Every row gives one point. Each copy is the shape, with its points in the same order, turned, moved and blurred by noise. Some copies are also mirrored. Which?
In the rows, zero is written as 128.

Shape (9 x 3)
[[139 150 141]
 [129 139 164]
 [151  32 114]
 [108 133 142]
 [ 93 134  49]
 [ 90 109 127]
 [100 187 139]
 [148 113 149]
 [102 160 146]]
Copy 1 (9 x 3)
[[138 148 122]
 [113 143 124]
 [131 134 239]
 [134 116 129]
 [222  93 153]
 [138  93 153]
 [155 118  77]
 [120 148 162]
 [133 115 100]]
Copy 1 is: only turned
Copy 2 (9 x 3)
[[162 140 113]
 [161 151  91]
 [104  48  55]
 [135 148 104]
 [ 91 105 178]
 [101 136 104]
 [153 180 144]
 [159 113  83]
 [142 169 119]]
Copy 2 is: mirrored
Copy 3 (9 x 3)
[[152 120 107]
 [170 107 131]
 [117 199 181]
 [141 101 143]
 [ 44 100 122]
 [118 101 159]
 [140  61  97]
 [155 150 135]
 [146  83 120]]
Copy 3 is: mirrored

Shape (8 x 4)
[[ 88 152  93 160]
 [101 140 162 129]
 [160 118 105 126]
 [ 96 104  77 130]
 [195 159 106  40]
 [141 125 121 138]
 [163 137 110  78]
 [125 134 167 151]]
Copy 1 (8 x 4)
[[156  70 137 117]
 [127 129 111 149]
 [126 140 171  90]
 [107  68 145  83]
 [ 81 160 246 142]
 [134 130 154 103]
 [100 142 204 121]
 [141 150 112 128]]
Copy 1 is: mirrored
Copy 2 (8 x 4)
[[112 150 121  89]
 [124 137  97 156]
 [165 139 169 128]
 [ 95 146 174 114]
 [209 215 180 174]
 [152 132 141 130]
 [176 182 170 158]
 [147 112  99 149]]
Copy 2 is: only turned
Copy 3 (8 x 4)
[[158  74 150 151]
 [115 133 169 123]
 [149 135  89 154]
 [162  76  96 111]
 [ 56 139  47 180]
 [143 135 120 147]
 [ 93 128  77 159]
 [146 152 169 143]]
Copy 3 is: only turned
Copy 4 (8 x 4)
[[139 186 155 143]
 [108 140 120 183]
 [120 114 129 103]
 [172 138 159 129]
 [ 57  53 182 110]
 [119 129 121 125]
 [ 95  81 162 122]
 [107 144  98 169]]
Copy 4 is: mirrored

Shape (9 x 6)
[[160 102 138 134 150 156]
 [ 97 138 141  34 136 116]
 [ 90 100 101 151 142 141]
 [148 189 122 128 149 109]
 [146 120  76 108 166 151]
 [144 115 129 141 150 103]
 [133 134 141 156  28 113]
 [157 113 139  59 158 140]
 [157 101 144 155 153 166]]
Copy 1 (9 x 6)
[[140 113 138 146  87 181]
 [182 106  86 102 184 222]
 [114 156 104 139 136 140]
 [132  46 126 158 156 157]
 [110 127 122 181 137 202]
 [151 111 153 147 133 147]
 [ 87  84 162  38 137 130]
 [172 108 125 134 128 233]
 [137 118 136 146  72 163]]
Copy 1 is: only turned
Copy 2 (9 x 6)
[[ 81 131 102 124 126  92]
 [146 201 151  77 146 145]
 [142  97 104 106  94 128]
 [122 133  95 144 192 163]
 [ 96 151  60  88 124 136]
 [144 122 102 142 150  98]
 [151 142 136 222  91 160]
 [ 97 195 111  87 152 101]
 [ 79 113 112 124 116  90]]
Copy 2 is: mirrored

Shape (12 x 8)
[[123 154 145 172 129 170 120 151]
 [109 155 161 170 161 141 133 134]
 [189 140  90 114  77 165 177 104]
 [102 121 143 186 202 173 137 161]
 [153 141 145 199 127 176 100 140]
 [145 117 161 140 152 160 133 201]
 [118 147 121  93 150 137  71 124]
 [118 115 147  95 166  77  68 101]
 [183 178 137 111 116 153 159 106]
 [122 106 143 113 162  89  80 144]
 [191 126 147 100  79 195 129  79]
 [ 70 130 151 109 137  96  96 112]]
Copy 1 (12 x 8)
[[138 120 103 196 144 129 116 145]
 [142 141  89 160 158 123  88 143]
 [ 92 129 140 153 134 141 222 168]
 [181 130  71 163 159 164  77 156]
 [138  85 110 200 181 115 111 168]
 [201 134 123 191 119 122 107 181]
 [131 144 190 155 152 151  90 114]
 [142 149 189  96 159 112  68 117]
 [ 99 172 138 170 156 116 176 150]
 [153 132 177 119 137 116  64 149]
 [138 122 169 179 179 103 223 123]
 [133 130 149 112 127 114  76  82]]
Copy 1 is: mirrored
Copy 2 (12 x 8)
[[157 110 137 136 117 115  94  69]
 [132 110 117 135 141 138 125  70]
 [171 151 204  71  93 130 110 154]
 [108 114 125 154 102 169  98  35]
 [145  71 139 117 115 119  67  76]
 [140 158 106 123 107 155  55  70]
 [110 130 102 159  79  85 108 139]
 [ 66 130  80 160 121 113 110 172]
 [160 143 142  68 101 120 135 134]
 [ 80 130  88 165 126 137  80 151]
 [128 139 182  47 104  75  92 139]
 [ 89 146 111 183 150 102 116 129]]
Copy 2 is: only turned
